Each point is reached from the start by the listed moves, each made 0, 1 or 2 times, or once backwards (-1), plus a little noise. Is the number of moves made odd or even? Then give how often each move was made.

Moves:
(1): [ -9 -18  -7  -7]
(2): [ 12  20  10 -12]
(3): [38 13  1 -8]
Start: [-15  -2  -2  -5]
Points:
[ 14  -6 -10 -20] => even (1, 0, 1)
[ 56  69  26 -32] => even (-1, 2, 1)
[ 84  65  19 -44] => even (0, 2, 2)

Moves:
(1): [  5   7   2   4  -6  -1   4 -10  -1]
(2): [ 7  9 12 19  8 11 -8 -2  1]
(3): [ -5  10   2   5  -2   3 -20   0  -4]
(4): [-4  1 12 -4 16  4 -2  1  2]
(5): [15 -1 -3 -9 -1 -9 -5 -2  3]
(6): [  9  -4   1   6  -5  12 -12  -6  -9]
(7): [-22   7  11  -7  10   8   1  -5  16]
(8): [ 5  0  9  2 -8 -3  0  4  2]
Start: [  1   0   0   7   5   3   0   3 -11]
Points:
[ 95 -12   7  16 -45  -8  -6 -21 -30] => even (2, 0, -1, 0, 2, 2, -1, 2)
[  8  51  25  40   3  10 -19 -23  10] => odd (2, 2, 1, -1, 1, -1, 1, 0)
[ -4  10   0 -19  -8 -12  13 -23   7] => odd (2, -1, 0, 0, 1, 0, 1, 0)

Moves:
(1): [ -7   6   1  11   5 -11   7  -1  -9   0  -7   4   3  -5   0  -3]
(2): [ -4   5 -10   1  -2  -9  -5   3   1   0   6 -13  -5   6  -8  -1]
(3): [ -9   9  -3   7  -8  -2   2  -4  -2   4 -13   5  -2  -7   6   1]
(4): [ -4  -9   3   0  -8   0   3  -3 -12   3   1   0  -8  11  -2   1]
(5): [  1   9  -9  -3  -1  12  -3   5 -12  -5 -11  -4  -2   2  11   0]
(6): [-5  9 -3  0 -2  8  6 -7 -1  0  2 -4 -2 -3  7 -5]
(7): [-20 -12  -4   5  17 -15   2  -1   4  -2  -2  -2   0   5  -1   6]
(8): [ -4  -5  -7  -2  -1  -4   3   1  -4 -10   3  -2  -8 -11  -1   1]
(9): [  3 -10   5   5   6   4  -2  -5   6   1  -2  -4  -3   2   2  -1]
(10): [ 13  -4  -1   1  11 -13  -1   0   5  -2   7   5  -6  11  -1  -4]
(11): [-3  1 -2 -4  5  1  8 -7 -7 12 -8  1  1 -5 -3  9]
(12): [-1  4 15 -4 10 -6 -7 -8 -1  4 -3  2 -7 -2  2  9]
(13): [ -7   1   0   0  -7 -16  -4   1  -4   6   4  -9  -7  -3   9   1]
(14): [  1  -9  -1  -6   9  -3 -10 -14   7   5  -4   5   9  -2  -3  -8]
Start: [ -5   2  15   2  11  -7  -9   0   2   4  -8  -1 -11   3 -11  -7]
Points:
[-21 -60  -3  -7  78 -62 -30 -15  24  15 -20  -6   5   5   4  -9] => odd (0, -1, -1, -1, 1, -1, 2, 0, 1, 1, 1, -1, 2, 2)
[-20 -26  36 -21  95 -29 -11 -39  46  -8  13  24 -10  -5 -17   4] => even (-1, -1, -1, -1, -1, 2, 2, 1, -1, 1, 0, 2, -1, 1)
[-55  19   2  12 -21 -40  -2 -45 -14  55 -18 -20 -32  17 -10 -16] => odd (0, 2, 2, 2, -1, 2, 0, -1, 0, 0, 1, 0, 1, 1)
[ -7 -31  13   8  36  30 -14 -37  22 -10 -25  10 -23  29  22 -29] => even (-1, -1, 1, 1, 1, 2, 1, 0, 2, 1, -1, 0, -1, 1)
[ 38 -18  20  -4   9 -20  23  10 -16  -8  14  37 -35   3 -36   6] => odd (0, -1, 0, 1, -1, -1, -1, 2, -1, 2, 1, 0, -1, -1)
[ -9 -15  -6 -30  87 -17 -48 -41  35 -19   7 -29 -33   4 -18 -13] => even (-1, 2, -1, -1, 1, 2, 1, 2, 1, 1, 0, 2, -1, 2)
[  1  11 -24  27  29   4  10 -22  11 -35 -33  26 -16 -26  27 -50] => odd (1, -1, 2, -1, 1, 2, 0, 2, 1, 2, -1, -1, -1, 1)
